Each row is a point. The ring and each string are closed loops that go straight from each point to the next, and from the last back to the first. Before rounding, they use only three directions, however many columns there are. How many times does the string pass through the ring? Passing back the other way cancels.
In the rows, zero is written as 128.

Ring, 9 rows:
208	149	111	135
172	178	99	139
124	178	95	137
86	153	99	132
69	110	107	124
90	64	116	118
127	48	123	116
187	66	127	121
209	96	124	127
String:
80	183	133	133
61	181	92	135
74	150	71	134
37	169	122	130
70	150	139	127
103	131	123	127
121	127	126	127
98	142	133	128
123	123	91	130
98	141	54	135
73	177	58	139
78	186	116	135
Times through: 1

Ring:
205	143	146	119	135	130	128	138	149
167	188	136	120	139	117	127	144	159
99	203	131	124	139	100	130	141	156
60	181	134	127	137	94	134	134	145
42	120	137	133	129	96	141	123	125
61	79	138	136	124	105	144	119	114
110	47	141	135	121	119	144	117	110
178	54	150	128	124	133	139	122	119
205	85	152	122	129	136	134	128	131
String:
84	64	90	153	113	106	144	127	114
57	40	109	150	114	105	148	118	103
43	36	104	153	112	101	149	117	100
71	73	73	159	110	100	144	130	115
99	97	97	146	119	106	140	132	125
101	93	91	149	117	107	140	132	124
99	74	83	153	113	107	143	131	118
116	88	134	133	125	115	139	125	123
121	79	164	123	130	120	140	119	120
124	37	208	112	134	130	143	105	107
120	7	181	124	124	129	146	105	98
108	7	109	151	109	119	148	117	99
101	48	83	156	109	110	145	127	111
105	82	109	143	119	111	141	128	121
Times through: 1

Ring:
173	161	138	135	141	134	129	128	122	134	134	116	120	118
137	188	129	131	129	142	127	127	127	134	139	123	118	128
101	186	120	127	120	145	129	126	130	134	141	132	119	136
58	151	114	125	115	145	136	125	131	132	141	143	123	143
46	102	113	125	118	139	144	125	129	132	137	149	128	143
67	64	112	127	125	129	148	126	125	134	131	148	132	137
111	52	114	130	135	121	147	126	121	136	126	141	133	127
158	76	125	134	144	120	142	128	118	137	125	128	129	118
178	110	135	136	147	124	136	129	118	135	128	120	125	115
String (18 x 14):
77	218	102	121	107	150	126	124	136	138	144	140	118	145
74	184	157	134	127	157	131	129	126	120	148	126	115	136
90	147	150	134	132	147	135	129	124	123	142	127	120	132
62	171	148	132	123	155	133	128	128	122	147	131	118	139
46	168	141	130	119	155	134	127	129	123	147	136	118	143
67	139	162	136	132	152	137	129	123	117	145	128	119	134
101	125	125	130	129	136	138	127	125	132	135	135	125	132
78	132	84	119	111	133	138	123	133	144	133	151	128	142
19	139	77	115	98	142	140	121	138	141	138	162	128	155
7	139	108	121	105	150	141	124	134	130	143	154	125	153
32	136	151	132	123	154	139	128	127	118	147	137	120	143
47	140	153	133	126	153	138	128	126	119	146	134	120	140
65	142	144	132	126	149	137	128	126	123	143	133	121	137
101	133	112	127	124	135	137	125	127	137	134	138	125	134
89	159	79	118	109	134	134	122	135	147	134	149	126	142
76	197	71	114	100	141	130	121	139	148	137	151	124	148
105	155	85	120	114	132	134	123	132	146	132	144	126	138
96	185	81	118	108	138	130	122	136	147	136	145	124	142
Times through: 2

Ring, 9 rows:
163	132	125	150	127	121	116	127	77	147	95	139	117	152
122	171	146	177	111	113	119	135	74	119	128	142	85	166
80	187	141	182	121	119	114	152	98	103	155	155	81	174
38	183	128	160	147	137	109	170	140	94	175	171	104	172
26	156	119	119	168	154	111	175	170	97	172	178	144	157
45	126	110	89	180	164	113	170	179	112	153	177	175	143
93	97	92	78	187	165	110	159	168	140	119	170	191	135
128	89	84	87	184	159	107	150	150	156	98	163	186	136
166	102	96	120	157	139	109	134	106	162	83	148	153	144
String:
54	214	164	198	104	112	120	154	90	82	177	154	59	180
88	197	104	215	140	120	92	164	104	118	153	165	62	196
108	166	77	191	163	132	85	165	120	140	132	169	92	188
105	156	127	155	135	128	113	146	105	122	132	153	110	162
101	155	190	126	95	118	146	124	79	98	135	133	119	136
133	166	203	152	70	101	149	109	41	102	123	120	92	141
177	169	156	197	86	95	123	113	28	135	100	123	66	166
164	157	107	194	127	113	102	135	68	149	102	144	82	176
139	151	97	177	146	126	98	147	96	146	113	154	100	174
113	148	127	147	136	129	115	143	104	126	125	151	118	157
107	158	177	138	100	117	138	127	78	104	133	136	112	144
104	173	188	155	87	109	140	125	66	97	140	133	93	149
93	164	159	148	114	122	128	139	94	105	142	146	108	153
74	188	191	159	90	111	139	134	78	83	159	140	87	155
56	215	149	207	113	113	112	159	95	88	176	158	55	187
55	209	80	226	162	129	78	185	132	113	173	182	57	210
70	177	90	183	163	137	90	174	136	120	155	175	94	186
78	161	116	153	150	137	107	160	128	116	147	164	115	166
66	165	178	128	111	127	138	140	105	89	156	147	119	144
44	201	185	166	99	116	134	148	96	73	178	150	82	163
Times through: 3

Ring:
128	159	139	81	106	132	112	106	142	103	151	135	152	180
82	162	165	74	96	87	113	129	157	139	136	131	146	125
68	139	207	113	96	94	123	137	139	194	104	110	113	82
101	113	219	157	107	148	135	121	105	209	90	93	87	93
140	107	176	164	116	193	148	100	90	168	116	98	89	123
159	127	133	131	117	193	139	90	104	113	148	118	118	168
String:
150	133	86	113	114	188	158	91	112	84	179	128	123	143
182	142	106	108	119	200	128	79	113	70	169	133	142	218
164	144	157	112	116	175	109	90	118	110	136	124	140	217
148	141	173	116	113	162	110	98	120	130	126	120	133	195
162	144	153	111	115	174	111	91	119	108	139	125	139	213
173	141	124	111	118	191	124	84	113	87	157	128	139	211
164	132	86	116	117	200	154	85	108	77	180	129	126	163
135	128	111	122	111	177	157	100	111	112	162	121	113	121
126	129	157	127	109	161	137	107	114	143	133	114	113	131
155	116	193	157	118	192	125	95	94	163	107	101	103	170
159	100	203	182	121	212	137	93	78	181	97	90	83	153
137	90	180	189	117	209	165	101	74	188	109	87	66	91
133	92	203	191	116	200	155	104	76	203	95	84	67	96
137	103	224	179	116	187	132	105	86	204	84	88	81	132
131	118	206	153	113	169	126	107	102	182	99	99	99	140
114	128	164	128	107	151	139	112	116	154	129	112	109	114
124	113	145	148	111	180	161	106	99	152	137	106	92	94
129	125	167	135	111	165	136	106	110	151	126	110	109	134
134	129	175	132	112	165	127	104	111	150	122	111	114	152
125	131	130	120	109	163	148	105	116	126	151	119	115	120
Times through: 0
String (27 x 14):
102	121	169	137	105	148	149	118	113	170	124	106	98	85
110	125	184	135	107	148	134	115	115	171	115	107	105	113
99	123	169	133	104	143	147	119	116	169	125	107	100	84
87	115	191	148	103	140	150	126	110	198	108	98	86	61
74	114	207	150	100	127	148	133	113	215	98	94	82	45
91	129	180	125	102	129	138	124	123	175	119	109	106	88
105	132	230	133	105	128	107	121	122	196	87	103	112	138
61	137	241	121	95	85	112	142	138	220	82	103	109	83
25	149	207	91	85	49	127	157	159	207	107	114	116	31
45	151	161	84	89	71	139	145	156	166	137	123	123	44
92	144	182	104	100	112	121	124	137	161	121	118	125	117
97	149	207	103	101	107	102	124	140	170	106	117	132	145
65	164	188	72	92	67	106	138	163	160	122	128	144	112
54	165	154	64	89	64	124	141	167	144	144	133	143	80
45	173	172	54	86	45	110	147	177	152	135	135	151	89
87	155	203	92	98	93	102	129	148	167	110	120	137	137
95	145	189	104	101	112	115	124	138	163	117	117	127	127
91	141	161	106	100	119	134	123	134	152	133	119	120	100
41	149	175	88	88	67	136	148	155	179	127	120	120	41
54	142	231	111	93	76	114	145	145	214	89	107	113	75
75	133	239	128	99	101	113	135	131	216	82	101	106	96
55	121	242	143	96	98	131	144	125	239	77	92	87	45
77	120	199	139	100	124	144	131	119	202	105	100	91	58
101	129	171	126	104	138	140	119	121	165	124	110	107	98
115	120	225	151	109	150	120	116	108	199	88	97	99	130
111	103	242	177	110	163	131	118	93	228	73	84	76	101
101	98	216	178	109	166	152	120	91	221	89	85	68	65
Times through: 2

Ring (6 x 14):
146	120	120	140	181	106	145	129	144	135	112	157	137	153
138	90	89	128	121	144	113	101	115	133	141	133	171	129
118	104	99	115	89	139	92	100	109	116	149	102	144	138
125	139	139	88	93	132	96	133	121	125	147	80	72	160
137	156	159	90	129	115	117	154	138	133	132	94	49	173
135	155	153	125	181	86	143	150	154	125	106	134	79	176
String, 32 rows:
173	87	98	110	136	163	129	121	118	167	143	141	155	125
178	72	84	114	133	174	129	113	113	172	147	149	177	115
175	59	68	125	132	177	127	99	108	169	147	158	206	106
144	78	76	142	137	143	122	94	116	136	136	153	199	122
111	115	104	147	140	102	116	103	129	103	122	135	157	150
136	117	116	123	138	123	121	121	129	130	130	128	130	148
161	103	110	114	143	145	130	126	126	154	135	137	138	137
183	82	93	128	172	154	149	122	128	173	129	170	175	124
176	96	104	131	182	138	153	129	136	165	121	170	159	134
138	123	118	159	204	87	154	125	152	124	98	173	151	157
106	145	132	154	177	69	133	123	150	94	101	142	121	172
116	140	132	134	154	91	124	126	141	107	115	126	110	166
160	129	136	109	161	125	139	146	140	152	124	133	98	155
168	142	152	105	180	117	150	161	150	159	117	136	75	165
139	174	174	117	193	76	150	167	164	128	100	129	46	189
116	183	176	122	182	62	138	161	163	106	99	117	41	196
104	168	157	128	158	70	123	141	151	96	108	112	69	186
143	130	133	108	138	124	123	136	133	137	131	118	98	156
160	146	156	91	152	124	134	160	142	154	128	114	59	166
158	169	178	87	168	107	142	177	154	151	118	110	24	182
157	172	181	91	175	100	146	179	158	149	114	114	24	185
131	183	181	114	186	70	144	170	165	121	101	119	32	195
114	166	158	131	173	70	133	145	155	104	104	123	71	185
107	151	140	136	155	79	122	129	145	98	111	122	98	174
142	131	132	116	151	117	129	136	137	135	125	126	104	158
172	124	134	111	176	129	149	149	143	163	121	146	105	152
163	120	127	119	171	125	144	140	140	153	121	146	118	150
183	104	116	121	184	140	156	140	139	173	121	165	139	139
168	95	100	149	198	123	159	122	141	154	111	184	176	136
135	102	95	159	178	106	140	106	137	123	112	169	182	141
120	122	114	138	145	105	121	114	133	112	122	133	139	153
148	111	114	116	138	135	124	124	126	142	134	130	131	143
Times through: 5
String:
163	157	166	103	187	104	153	171	157	154	111	132	52	176
123	181	174	140	215	49	157	162	174	109	85	143	57	197
116	163	153	145	195	61	145	143	161	103	94	142	88	184
121	143	136	136	166	87	131	131	146	111	111	133	107	169
141	128	128	121	155	115	131	133	137	134	123	132	112	156
166	116	124	119	172	129	145	139	139	157	122	149	122	147
139	124	123	124	152	116	129	128	135	131	124	133	121	153
122	126	119	143	161	96	129	118	139	112	114	141	136	157
128	120	115	137	153	107	127	118	135	119	120	138	138	152
152	106	109	121	147	135	129	123	128	145	131	139	141	140
177	76	87	121	148	165	136	115	119	170	139	157	178	119
172	81	91	114	135	166	128	115	116	166	144	145	167	121
158	102	109	108	129	150	122	124	121	153	141	128	134	136
137	116	115	117	129	129	117	121	125	131	135	122	127	147
163	89	98	102	112	168	115	117	111	160	152	124	147	126
140	80	82	110	86	167	96	95	101	139	159	114	170	120
96	92	79	126	64	139	74	76	98	95	156	96	174	131
89	114	99	126	77	120	79	89	108	88	147	92	145	146
112	127	120	121	114	113	103	114	124	107	134	106	118	156
136	120	121	105	113	136	108	124	121	132	142	107	111	148
142	115	120	85	86	156	96	125	111	142	157	88	100	143
134	124	129	73	66	158	85	128	108	136	163	68	79	148
116	142	140	81	73	134	84	130	116	118	154	64	64	161
98	157	149	97	90	105	88	131	126	98	140	69	58	175
136	154	161	65	89	137	97	154	124	138	151	64	30	169
157	149	162	62	106	146	111	163	128	157	149	77	31	165
139	173	179	70	119	116	113	169	140	137	136	73	7	183
101	171	161	116	138	77	113	142	146	95	117	96	56	186
112	156	148	120	143	88	118	136	142	105	118	108	78	176
114	176	170	117	162	72	128	154	155	106	108	108	46	191
143	180	183	106	188	80	148	176	164	133	104	120	26	192
Times through: 2

Ring (9 x 14):
127	136	150	118	133	98	114	95	129	133	126	117	97	80
124	130	131	96	125	91	138	116	145	136	134	101	119	127
123	129	114	86	115	91	156	136	156	132	134	97	136	168
124	131	103	89	105	96	163	149	161	125	128	104	144	192
129	135	100	113	96	111	150	152	155	112	113	128	137	190
132	139	109	130	98	118	134	142	145	107	105	143	124	165
135	144	127	146	107	121	114	122	132	107	100	154	105	121
134	147	150	150	123	117	99	96	119	114	104	152	87	70
132	144	157	139	131	108	100	87	119	124	113	139	85	58
String:
131	148	141	131	120	109	121	107	130	117	111	140	103	97
132	135	130	137	114	114	110	115	133	118	110	138	102	113
135	135	143	153	120	118	90	100	122	117	106	148	87	81
134	156	179	156	141	112	83	64	103	121	106	155	65	7
131	155	170	135	139	104	105	76	114	125	115	140	81	35
129	142	145	124	126	104	118	101	129	125	118	129	100	89
130	126	127	126	117	107	113	117	138	126	119	123	107	121
128	127	143	119	130	99	109	100	132	135	127	113	98	91
124	135	156	102	141	87	122	89	131	142	136	102	99	73
125	143	146	101	131	91	137	102	136	133	130	111	110	97
125	141	137	102	125	94	140	112	140	130	128	112	116	115
127	129	121	108	115	100	134	127	146	127	125	113	121	144
125	122	110	97	112	97	143	137	155	131	131	101	131	168
119	130	109	63	116	81	179	144	166	137	144	81	150	188
119	138	109	65	113	83	184	146	165	132	140	89	152	190
124	141	116	89	112	94	164	137	155	125	128	109	138	167
127	133	112	107	108	103	144	138	151	121	121	118	129	164
128	121	92	109	96	108	144	157	160	119	119	116	139	203
128	128	81	102	87	109	164	172	167	112	116	120	153	231
129	139	92	110	90	112	161	163	160	107	111	131	146	209
130	148	115	118	102	111	149	139	146	109	110	138	128	160
130	140	125	120	112	107	132	124	140	118	115	130	116	133
133	127	104	137	97	120	120	143	146	110	106	140	120	167
136	137	113	150	98	126	113	135	137	103	97	156	111	146
138	159	140	164	108	129	105	110	120	97	88	176	92	91
133	153	143	139	118	114	117	106	126	112	105	150	99	91
Times through: 5
String, 27 rows:
124	139	136	96	126	91	144	113	143	133	131	106	119	120
119	133	127	71	127	79	163	123	155	142	145	83	134	147
120	124	110	73	116	85	165	141	163	138	142	84	143	181
126	124	108	104	108	101	141	140	154	126	126	109	130	171
127	138	124	109	114	102	139	126	145	123	121	120	121	140
127	134	116	108	110	103	142	133	149	122	122	118	126	156
128	130	111	111	107	105	139	138	150	121	120	119	127	163
126	142	112	100	106	101	159	141	153	118	121	119	136	171
127	142	97	99	95	105	169	159	161	112	117	123	148	204
130	130	84	114	85	115	154	169	162	107	110	130	146	222
131	127	106	124	101	113	129	142	148	116	113	129	124	168
130	138	122	121	111	108	131	127	142	118	115	130	117	138
132	152	129	129	109	113	135	123	136	109	106	146	114	126
137	153	125	152	101	126	119	126	131	98	93	167	107	125
137	134	117	155	100	127	104	130	134	105	97	156	105	135
133	134	123	139	109	117	112	123	136	114	107	141	107	127
132	144	136	135	117	112	117	112	131	116	109	141	103	105
136	166	173	160	132	118	95	75	106	110	98	168	73	24
137	157	174	167	134	120	79	70	103	113	98	167	65	15
135	150	169	158	135	115	83	74	108	119	105	154	70	27
131	157	172	136	139	104	106	75	113	123	113	143	80	33
129	143	141	123	123	104	122	106	132	123	117	129	104	98
130	129	129	126	118	107	114	116	137	125	118	125	107	119
128	128	142	124	128	102	107	101	131	132	124	118	97	92
125	131	154	110	139	91	112	89	130	141	134	105	95	72
127	121	123	115	118	102	120	122	143	131	126	111	113	134
127	130	125	112	117	101	129	122	143	127	124	115	116	133
Times through: 3
